Each row of a before or after table is a point. One or more steps were done to the points. Then noise was added and the rows were shuffled. The steps act on columns, c1 being the first. Write out the steps. A step turns or swaps two columns, mirrors them in a line or flattens them onto one, adds a multiple of one to another, or multiplies or shifts one. Angles are multiples of 10 degrees, from the lower column toward the higher: turns from -170 to 170, lines from 10 to 170 but not 90. Use the fewest steps. Two steps may share a column if one is a turn and the other turns, adds or multiplies; they go together, in the order done. Otherwise the lowest column goes first.
(in the rows, 128 means zero)

Before (8 x 3):
[[143  95 118]
 [149 102 116]
 [179 173 136]
 [129 110 156]
 [148 169 163]
 [ 82 134 108]
 [ 95 123 128]
 [105 114  61]]
After (8 x 3):
[[130  95 170]
 [127 101 155]
 [127 169 101]
 [129 134  99]
 [128 113  82]
 [127 110 184]
 [129 173  70]
 [129 122 136]]
Steps: multiply c1 by 0; add -1.5 times c2 to c3

Before (11 x 8):
[[148 144 109  97 124 106  77 143]
 [ 80 160 144 130 151 155 167 116]
 [154  96 137 143 129  83 104 134]
 [117 140 126 104 139 137 161  90]
 [123 113  94 149 137 105 128 161]
 [152 143 115 130  83  58  99 144]
 [114  97 117 131 102 134 152 173]
 [103 103 121 115 128  63 112 150]
 [ 86 180 129 145 165 164 162  80]
 [119 109 114 135  95  85  65 109]
 [ 94 121 167 141 138 159 171 187]]
After (11 x 8):
[[149 143 109  44 125 107  77 145]
 [155  99 137  94 130  81 103 130]
 [120 111 114  84  93  87  67 111]
 [121 113  93  99 134 105 130 160]
 [ 86 181 128  96 166 164 159  82]
 [ 82 160 145  77 152 153 169 118]
 [152 141 113  77  79  59 100 144]
 [ 93 118 167  91 140 161 170 188]
 [102 104 119  64 127  61 113 153]
 [116 141 128  54 137 135 160  89]
 [114  96 117  80 102 131 150 173]]
Steps: shift c4 by -50

Before (9 x 11):
[[125 121 117 159 134 154 119 106 170 120 136]
 [103 139 109 163  94 125  99 104 178  66 107]
 [130 228 146 163 113 114 129 121 145 147 135]
 [115 128  94 125 150  29 117 104 126 134 148]
 [130 129 133 145 107 151  91 172 167 138 127]
 [106 141 105 160 117 138 120 169 161 144 115]
 [120 194  80 114  97 133 112 123 176 139 129]
 [ 89 105 131 161 133 178  98 146 111 133 162]
 [ 95 113 120 124  82 167 119 101 174 116 109]]
After (9 x 11):
[[131 228 145  96 115 113 121 120 148 148 121]
 [102 138 109  67 124 125 126 103 133  66  80]
 [116 127  94 132 141  29 105 102 127 134 146]
 [ 90 105 129 126 132 179  83 148 167 133 131]
 [120 194  80  94 112 133 115 123  91 139 100]
 [ 96 114 120  91 105 167 137 101 101 117  83]
 [126 121 117  75 132 154 116 106 133 119 131]
 [129 128 132  85 130 150 106 172 124 138  92]
 [105 140 105  84 130 139 134 168 141 145 110]]
Steps: turn c4 and c9 by 120 degrees; turn c7 and c11 by 50 degrees; turn c5 and c11 by 40 degrees

Before (11 x 18):
[[182  68 134 103 159 144 145 140 116 146  84 148 140 112 174 160 133 111]
 [127 177 149 171 135 126 166 100 121  77  98 109 160 137  95 132 141 175]
 [158 102 136 114 118 152 121 104 113 145 112 171 118 138 142 135  99  98]
 [118 182  94  83 141 106 107  99  83  92 110 103 160 118 108 147 151 148]
 [156 136  66  47  87  83 122 110  91 165  79 151 134 146 134 154 144 121]
 [201 113 117 135 147 121  77 178  95 105  84 137 176 153 118 107 145 146]
 [158 109 154  76 172 133 108 171 136 131 114 129  69  66 144 111 143 131]
 [112 136 113  92 100 162 117 144 141  83 119 147 118 109 125 116  95 166]
 [149 137 122 144  92 160 185 110 143 116 121  62 154  87 182  82 131 132]
 [152 140 133 102 142 140 153 110 118 170  79 111 145 128 159 110  72 111]
 [124 142 117  81 152 144 122 144  87 123 122 152 115 114  93  93 125 166]]
After (11 x 18):
[[158 103 139 113 111  98 121 105 115 140 113  85 132 140 117 137 152 154]
 [118 183  94  84 140 150 107  99  84 103 110 162 148 112 142 149 106 106]
 [151 140 132 102 106  71 152 110 117 156  79 150 138 160 123 109 140 128]
 [201 113 117 135 129 144  78 179  96 110  84 135 177 113 104 107 121 102]
 [182  68 133 102  95 132 145 140 116 140  85 112 145 176 135 161 143 115]
 [149 136 123 144 155 130 185 109 143 120 121 198 130 188 160  80 159 153]
 [157 108 154  77 101 144 111 173 136 131 114 106  73 155 187 113 135  92]
 [124 142 117  80 142 126 122 144  86 123 121 101 124  96 147  92 144  86]
 [113 135 113  95 175  94 118 145 140  97 119 106 125 128 147 114 163 125]
 [128 177 149 170 158 140 164 101 121  93  98 156 151  92 124 131 126  92]
 [153 136  66  47 148 145 122 112  92 154  79 108 140 132 109 153  84 163]]
Steps: turn c5 and c18 by -130 degrees; swap c6 and c17; multiply c10 by 0.7; mirror c12 and c13 in the line at 80 degrees; turn c14 and c15 by -100 degrees
